Each row is a point. A path goes straight from each point to the next, and from the last back to the first. The post is the endless flat space through its rows: a point in 2 columns, a line in 3, a plane in 4, and so on, so that a path can go around it. Count how often the path circles the post. Going back the other way cancels.
(in the rows, 128 means zero)

Post:
[[128 131  75]
 [125 136 179]]
Path, 8 rows:
[[150 122 112]
 [168 131 141]
 [186  97 172]
 [156 147 148]
 [121 157 137]
 [ 91 154 125]
 [ 69  95 105]
 [129  97 144]]
Times around: 1

Post (5 x 6):
[[126 118 142 101 163 131]
 [128 127 120  61 141 168]
 [113 130  91 211 154 196]
 [135 112 109  98 117  68]
 [124 127 136 174 121 193]]
Path (9 x 6):
[[165 100 125 121 141 165]
 [171 137 121 166 158 144]
 [109 173 141 126 167 175]
 [117 136 128 151 148 117]
 [148 156 134 124 109 164]
 [168 114 136 108 130 169]
 [121  66 148 134 130 128]
 [101 112 149  96  98 172]
 [104 110 103 159 143 169]]
Times around: 0

Post (8 x 9):
[[141 125 103 127 195 159 134 201 127]
 [ 92 122 121  97 139 159 182  93  97]
 [168 137 117 144 191  66  99 138 137]
 [151 155 150 180 108  65 154 187 124]
 [120 103  93 112 127 148 133 103 199]
 [136 124 171 151  91 134 123 169 135]
 [112 135  24 121 160 167 132  98  72]
 [135 127  99  90  87 102 114 139 177]]
Path:
[[104 121 112 112 170 126 136 147 135]
 [106 154 116 108 210 135 168 107 135]
 [146 164 120 150 155 112 131 159 162]
 [107 137 109 115 174 108  98 159 160]
 [ 99 131 103 170 135 127 141 205  97]
 [119  66 100 105 126 125 119 138 167]
 [186 114 131 118 160 123 162 138 121]
 [155 137 153 170 124 113 149 145 137]
 [131 169 120 117 146 140 141 121 186]
 [114 138 120 140 138 140 157 167 175]
 [134 171 106 101  92 125 136 168  84]
 [155 109 151 124 175 154 139 151 165]
 [150 100 129 128 120 131 128 154 117]
 [113 114  94 119 143 130 148 140 139]]
Times around: 0

Post (11 x 12):
[[146 112  47 110 140 130 161 151 134 134 138 144]
 [ 92 130 140 124 118 123 130  98 128 180  99 120]
 [ 97 102 105  90 112 140  96 183 105 203 189 128]
 [105 103 110 137 132  87 116 151 201 140 119 113]
 [ 76 109 148 126 107 158 114 181 127 119 111 102]
 [117 109 135 104 167 107 202 108 117 127 226 104]
 [115 112 106 129 141  51 156 154 126 128 126  86]
 [ 62 152 202 202 139 151  31  66 106  79  91  96]
 [114 121 162 170 122 119 144 125  95 125 124 184]
 [127 107 159 175 228 139 108 121 110 101  78 178]
 [ 93 114 132 200 116 151 148 140 120 158 118  99]]
Path:
[[ 84 147 120 166 138 138 159 126 135 155 152 131]
 [ 56 157 184 136 102 143 106 161 109 134 134  82]
 [115 136 169 113  82  88 140 143 116 178 110 106]
 [142  93 127 107 145 125 134  90  92 155  99 115]
 [112  86 131 151 143  93 104 128  94  69 149 121]
 [ 92 102 112 162 168  93 120 147 122 148 106 110]
 [ 72 136 136 155 134  98 111 136 128 134 161 116]
 [103 148 148 115 131 101 143 136 124 108 125 110]
 [156 128 122 168 137 147 166 139 128 141  98 149]
 [126  85 122 154 125 142 126 140  82 160 137 112]
 [103  78 108 143 167 123  55 115 149 112 188 112]
 [ 85 109  88 131 111 127 127 123 124 133 124 151]
 [ 75 139 149 144 105 128 110 140 143  73 107 114]
 [108 149 148 134 163 102 149 116 139 168 107  96]
 [131 119 119 138 129 117 135 129 116 168 151 106]
 [132 104 160 142 167 156  95 106 138 175 120 139]
 [158 128 107 131 125 125 128 149 163 170 156 126]
 [134  65 112 130 130 135 139 174  92 153 144  81]
 [ 89  74 124 183 148 127 125 102 147 116  87 126]
 [ 81 102 135 152 151  72 137 119 134 117 153 142]]
Times around: 3

Post:
[[126 145 110  91 142 166 203 166 125 105 121 155 135 101  98 133 148  62]
 [113 159 145 124 126 113 153 130 157 123 142 186  81  95 125 169 175 141]
 [138 150  86 125 112 214 157 137 137 104 139 173 126 145  90 126 133  95]
 [148 125 154 138 150 121 126 151 148 153 105  91 148 152 133 152 111 164]
 [161 103 163 127 105 121 151 148 122 190 114 118 190 150 171  99 105 199]
 [146 114 137 143 118 109 122 161 118 136 126 142 183  89 114 129  53 176]
 [166 106 102 100  94  83 126 104 120 143 108  98 176 138 177  90  83 162]
 [136 137 151  86  92 130 139 130 130 132  86 135 142 116 177 145  51 178]
 [144 120 115 127 108 156 208 153 120  66 160 155 123 148 113 159 145 107]
 [ 87 184 203 160 171 109 117 138 131 121 146 165 139 113 176 156 125 160]
 [106 144 180 151 114 107 107 174 100 131 136 145 103 121 159 141 159 133]
 [144 153 109 130  95 152 193 141 157 136 160 159 128 146 113 157  87  58]
 [105 138 177  89 152 111 124 145 131 120 181 145 113 146 145 119 124 157]
 [111 186 192  96 150 129  97 160 110 130 181 122 135 103 159 192 182 152]
 [118 139 140  98  59 146 168 101 142 106 119 151 180 147  68 131 108  92]
 [139 114 109 123 118 170 189  91  86 130 121 146 116 124  95 146  98  98]
 [115 188 211 135 129 134 129 139 152 107 180 112 108  78 142 122 156 143]]
Path, 30 rows:
[[129  65 153 174  89  95 100 131  83 107 153 148 143 141  98  97  60 129]
 [122 129 138 113 165 188 185 147 108 147 112  99 165  81 131 190 156 135]
 [113 123 174 128  93 186 119 164 141 135 108 121 149 144 183 190 129 182]
 [121  84 175 102  93 103 161 180 155 115 142 186 158 143 156 120 106 134]
 [149 139 156  71 122 111 134 178 111  91 106 166 147 102 139 148 115 102]
 [157 139 141 115 106 121 172 167 107 167 107 174 145 138 118 109 119 163]
 [109 196 181  91  88 123 160 111 126 140 117 165 136 107 127 133  90 126]
 [152 169 166  94  95 116 114 144 111 110  75 127 168 106 114 184 132  80]
 [130  98 137  86 142 115 174  92 112 135 137 165 149 152 129 131  82  82]
 [126 152 190 123 109 127 123 158 113 142 108 198 134  77 162 142 123 159]
 [161 126 123  93 112 108 130 169  62 103 112 132 149 129 103 118 150 136]
 [127 184 107  94  79 185 155 141 101  76 155 153 165 122  76 166 150 158]
 [ 83 186 165  95  82 129 156 113 150 160 138 135 159 145 151 167 155 114]
 [124 120 115 138 156 175 129 153 139 129 145 106  63  86 147 152 164 130]
 [130  92 115  81 143 193 167 112 119 156 129  96 154 106 110 146 101 178]
 [131 121  77 110 125 142 160 159  85 141  78 162 100  80 154 106 114 153]
 [149 165 153 127 132 158 171 181 110 142 139 136 139 131 126 155 111 142]
 [ 98 198 191  94 112 125 165 126 139 119 150 194 180 158  82 144 105 136]
 [134 153 116 144 125 142 126 139 106  96 126 133 137  66 132 124 103 166]
 [106 102 150 106 159 159 169 113  99  96 151 135 111 136  97 135 153 156]
 [120 117 132 143 140 140 155 144 146 134 152 154 131 124 149 137  98 161]
 [113 164 143 106 167 128 161 159 139 135 142 130 157 102 132 156 131 142]
 [127 153 111 102 149 142 166 122  95 127 141 119 152 160 118 145 123 166]
 [180 151 134 131  98 124 162 142 122 143 120 137 169 116 171 139 128 153]
 [142 148 160 123 141 138 122 111 130  71 119 146 140  83 154 119 142 146]
 [122  90 197 124 131 176 156 155 103 128 142 106 142 176 161 135  96 145]
 [ 93 152 179  85 133 138 149 148 189 131 118 132 135 130 134 153 134 185]
 [ 95 143 124  82 177 140 138 158 119 168  94 114 108 165 137 121 152 173]
 [140 191 163  89 131 144 177 158 165 114 133 121 138 140 129 131  84 124]
 [146 164 170  71 129 147 111 120 136 109 119 140 153 123 163  95 146 126]]
Times around: 1

Post (17 x 18):
[[162  75 127 152 162 118 121 163 131  91 184 127 146 174 133 111 124  82]
 [128  97 128 130 123 109 135 106 140 188 144 153  91 140 160 139 160 135]
 [127 166 144 135 104 156 122 115  86 109 140  88 101 144 116 137 125 123]
 [151 102  84 159 134 123 156 114 102 160 158 133  88 104 180 147 166 154]
 [143 119 110 135 137 137 157 142 147 201 136 150 110 138 176 175 170 164]
 [102 141  83 103 120 123 123 109 130 146 158 116 121 133 152 107 143 158]
 [102 161 142 168 109 126  84 103 125 112 134 110 163 111 124 133 148 104]
 [101 124 181 172  87 172 119 121  94  92 173 142 142 123 141 102 158 112]
 [ 96 152 132 180  56 127 108 123 132 111 137 136 161 131 111 102 110 114]
 [138 126  85 120 127 134 137 125 170 146 154  96  80 125 140 143 180 149]
 [106 138  83 143 130 138 100 136 127 156 122 144 107 138 105 112 151 149]
 [140 149 140 119  83 120  97 126 103  94 140 144 137 117 119 110 149 138]
 [131 124 103 117 124 129 111 145 146 188 180 132  85 113 160 146 137 143]
 [129 150 106  98 143 141 129 114 169 137 125 159  90 126 158 132 127 121]
 [128 158 117 115 107 152  91  74 144 116 145 126 127 113 125 135 118 174]
 [135 149  98 129  94 163  98 102 115 117 155 136 130 148 116 145 160 107]
 [ 98  95 168 180 122 106 146 144 121 109 189 157 145 156 124 174 148  92]]
Path:
[[123 151  88 126 140 114  91  87 142 136 136  96 114 127 147 100 143 167]
 [144 151 104 141 106 130  90 116  95 100 152 148 102  94 141  81 161  96]
 [ 85 152  79 152 154 150 146 125 164 122 157  91 104 169  83 164 149 193]
 [200 159 128 118 126 136 139  93 159 114 109 127 167 130 121 142 142 152]
 [132 162 144 109  96 119 100 144  91 177 117 161 175  88 164 144 187 141]
 [146 148 125 130 130  71 116  96 136 154 162 135 181 113 126 195 107 137]
 [121 119 108 115 143 151 157 143  89 132 170 169  68 193 138  92 128 101]
 [ 78  99  78 145 152  90 139 141  61 153 182 118  60 159 157  88 169  78]
 [ 79 130 102 156 131 128  40 115 141 157 172 109 125  76 161 141  92 135]
 [151 134 137 107 118 156 100  38 169 116 162 123 153 113 150 232 177 100]
 [139 145 136 114 128 140 145 108 127 119 132 112 159 162 118  89 127 110]
 [ 72  95  80 152 126  86 144 184  75 154 153 151 146 182 134  60  75  92]
 [114  74  86 178 117  97 103 131 111 190 154 151 161  84 179 148 127 164]
 [149 112 115 158 133 211 155 105 149 196 109  94 117 166 154 132 149 131]
 [113 113 141 164 130 103 102 107  96 111 129 136 140  94 172 121 146  95]
 [117 145 100 158 116 154 106 101 140 126 192  83 125 146 140 177 207 133]
 [116 120 137 143 185 125 114 138 138 167 188 154 104 156 139 152 133 149]
 [138 125  47 137 122 113 143 134 157  96 156 110 139 137 103 117 169 129]
 [ 60 108 162 186 111 151 152  77  90 131 132 118 146 142 117 145 164 168]
 [140 108 108 218  93 179 160 150  77 105 108 155  89 139 134 135 125 122]
 [119 152 115 110 117 145 170 103  61 142 110 137 125 127 157 103 139 164]
 [136 124 118 141 154 165 136 102  64 125 164 167 146 159 131 118 146 121]
 [189 122 100 178 121 136 105 131 158 150 144 173  89 139 141 139 128 141]
 [101 133 172 133  47 112  53  83 132  84 195  99 178  96 109  51 180 157]
 [125 137 138  93 137 167 135  82  90 113 140 167 116 133 158 100 156 145]
 [151  57  83 183 124  83 125 115 116 149 151  85 111 103 143 109 190 112]
 [100 127  98 125 118 113 120 130 143 153 136 146 125 107 208 126 117 143]]
Times around: 1

Post, 17 rows:
[[ 65 100 112 144  87 169 128 136  94  79 154 140 115  94  77 144 142 173]
 [ 79 128  91 130 124 112 139  79  86 150 120 114 147 124 132  93 120 133]
 [130 141 169 116 137 183 148 118 137 107 122 154  83 111 117 148 167 144]
 [107 145 137 163 160  92 176 158 131 155 165 111  87  73 129 145 166 146]
 [121 135 196  94 150 148 104  92  93 140 138 106 167 132 100 147 110 149]
 [121 147 101 117 122 154 124 143 143 109 109 120 124 116  83 139  93 119]
 [116 127 141 141 105 104 138 179 129 124 179 151 140 116 102 113 136 105]
 [ 89 159 141 167 181 116 140 169 172 136  92 119 128 127 124 134 183 151]
 [134 150 147 131 144 140 143 125 171 100 106 123 121 127 148 135 117 158]
 [100 138 154 136 118 128 101 157 120 137  96 116 114 148 163 114 121 103]
 [ 90  96 126  92 117 156 138 108 131  81 106 112 126 172 111 158 129 152]
 [110 125 135 120 137  92  90  76 160 158 132 128 138 107 127 134  82 118]
 [102  95 144 100 129 159  91  95  73  93 132 150 124 160  81 109  82 171]
 [132 101 133 128 135 133 131 108 111 139  82 133 122 107 141 101 105 123]
 [ 50 128 150 117 131 143 144 123 167 150 122 110 133 112 159 113 122 128]
 [151 137 115 117 155 118 119 125 125 187 123 102 129 115 120 147 138 165]
 [155 128 173 115 154 136 112 153 154 112 144  88 117 148 140 118 158 110]]
Path (25 x 18):
[[121 116  91 121 143 148 157 141 125  89 105 134 132 164 119 104 192 125]
 [ 69 119  87 141  99 153 177 143 170 141 151 137 192 118 150  63 148 128]
 [ 96 174 127 151 148 132  95 206  92 141 128 123 122 148 142  35 122  89]
 [ 93  57 147  54 139 125  98 134 100 150 159 145 108 187  83 110 112 160]
 [ 64 153 198 156 143  80 135  98 104 179 103 106 139 105 141 168 175  90]
 [133 115 123 137 126 197 136 135 141 100 123 133 133 123 121  87 100 147]
 [ 83 139 112 160 121 136 106 107 114  87 124 113 121 116 141 111 118 130]
 [ 85  85 147  93 105 140  66 111 114 139 157 132 121 121 151  99  47 151]
 [ 69 117 140 164 145 146 148 145 105 120 147 162 115 135 104 119 167 167]
 [119 137 132 135 134  96 136 115 122 145 136 103 124 115 135 117  84 106]
 [ 79 104  98 131 115 184 169 207 118  99  59 156 115 156 109 107  93 136]
 [101 120 167 105 131 197  70  79 178 156 114 187 130 135 102 147 179 149]
 [164 160 110 173 141  86 108 114 138 110 105  97 114 128 132  83  79 162]
 [158 150 123 141 148 150 134  69 158 142  74 103  85  90 113 154 182 151]
 [121 152 140  80 150 154 177 116 146 137 107 142 133 135 110 113 164 170]
 [ 87  94 169 102 169 112 178 145 105 163 109 124 185 100 136 126 141 171]
 [122  66 130  95 131 123 169 173 112 158 128  77 106  90 180 109  88  92]
 [121 133 152 135 161  85  83 130 157 143 104  65 114  69 183 146 123 143]
 [129 175 141 156 132  96 119 140 142  81 107 143  94 120  81 104 120  67]
 [ 96 135 128 123  86 125 151 165 135  84 115 158 114 146 135  69 105 124]
 [112 135 178 116 194  76 157 108  88 136  98  81  94 120 162 185 154 152]
 [156 125 177 101  99 145 120 194 119  63 124 136  99 141 131 130  42 141]
 [ 71  94 139 107 107 136 125 108  94  37 143 122 147 170  77 116  75 176]
 [ 82  90 127 153  83  93 150 152 109 116 137 169  90  91 107 132 134 160]
 [ 89 168 104 109 127 145 182 151 152 150  82 135 145  86 125  92 193  92]]
Times around: 0
